Each row of a before or after table is a point. The points were changed in one or more steps. Then noise was added and the rows were shuffled. The steps act on columns, c1 being the first. Name the steps. A step turns or swaps two columns, mirrors them in a line or flattens them onto one, adds a multiple of one to another, or multiplies or shifts one. Angles are multiples of 10 degrees, from the lower column toward the higher: turns from -170 to 170, lines from 10 to 170 but not 90. Use the fewest steps. Two steps may share a column if one is a turn and the other turns, adds or multiplies; they go together, in the order done. Otherwise the lowest column goes first.
In the rows, 128 means zero.

Before (8 x 2)
[[ 88  94]
 [101 114]
 [169  78]
 [ 70  69]
 [163 130]
 [118 141]
 [156 117]
 [ 88  88]]
After (8 x 2)
[[176 146]
 [107 189]
 [202 163]
 [ 95 138]
 [133 114]
 [178 152]
 [105 146]
 [159 133]]
Steps: turn c1 and c2 by 160 degrees

Before (10 x 4)
[[161 101 111 130]
 [129 107 176 147]
 [138 182 133 133]
 [ 63 106 182  78]
 [105 145 119  98]
 [146 174 194  96]
 [109  82  92 126]
 [ 89 152 119 142]
 [128 104 125 140]
 [148 120 148  81]]
After (10 x 4)
[[133  87 164 109]
 [ 47  81 165 154]
 [132 112 143 180]
 [131  82 126 116]
 [108  37 103 121]
 [ 97 176 119 100]
 [138 234 135 126]
 [ 98 165 122 150]
 [134 222 172 162]
 [156  74 114 136]]
Steps: mirror c1 and c4 in the line at 10 degrees; multiply c2 by 2; multiply c3 by 0.7

Before (8 x 8)
[[ 64 130 123 114 136 119 119 177]
 [ 66 135 103 156 115  89 106 149]
 [ 93  68 108 133 132 130 125  63]
 [151 146 149 129 115 169 130 176]
 [ 99 120 135 111 115 126 151  70]
 [139 124 161 107  85 136  81 201]
 [ 83 149  68 110 133  87 128 166]
 [129 150 142 107  95 184  90 159]]
After (8 x 8)
[[ 93  37  40 175 133  92 124  82]
 [ 65 135 166  87 134 120 121 157]
 [ 85 172  96  93 133 102 127 143]
 [152 143 204  96 112 175 131 166]
 [ 97 117  52 154 118 123 148  74]
 [139 121 225  63  79 135  83 171]
 [ 68 149 154 133 119  95 106 162]
 [129 145 156  93  94 194  92 137]]
Steps: multiply c2 by 1.6; turn c2 and c6 by 20 degrees; turn c4 and c8 by 40 degrees; add 1.5 times c8 to c3

Before (10 x 11)
[[ 76 118 117 136 152 113 161 154 100 128 137]
 [189 114 127 161 108 140 124 169 128 138  89]
 [209  35 132 151 178 131 122  94 115 122 140]
 [186 147 120 147  71 163  68 115 130 122  74]
 [146  81 132 139 149  75 127 146 134 163 183]
 [179  97  98 157 145 179 149 110 137 147 144]
 [143 112 156 107 163 129 165 138 120 128 161]
 [124  71 114 105 133 144 172 150  82 158 169]
 [163  79 128 132 120 177 113 122 160 149  89]
 [213  92 137 155  92 140 162  39 157 103  68]]
After (10 x 11)
[[104 139 146 155  79 223  44  90 100 121 140]
 [144  83  71 127 107 168  83 112 124 147 144]
 [111 111 112 104 138 150  68 168 170 138  89]
 [ 57  88 128  84 161 113  80 121 183 126  72]
 [175 121  69 138 132 187 126 146  35 160 167]
 [122 193  77 138 111 174 107 153  78 162 183]
 [104  86  92 123 133 187  94 119 203 151  91]
 [152 122 166  97 153 173  43  37 216 100  64]
 [168 138 114 140 107 138 170 158  94 129 137]
 [164 134 155 155 104 147 113 139  86 130 161]]
Steps: turn c1 and c7 by -100 degrees; mirror c2 and c6 in the line at 130 degrees; add -1.5 times c10 to c3; multiply c4 by 0.4; turn c4 and c5 by -140 degrees; add -1 times c11 to c9
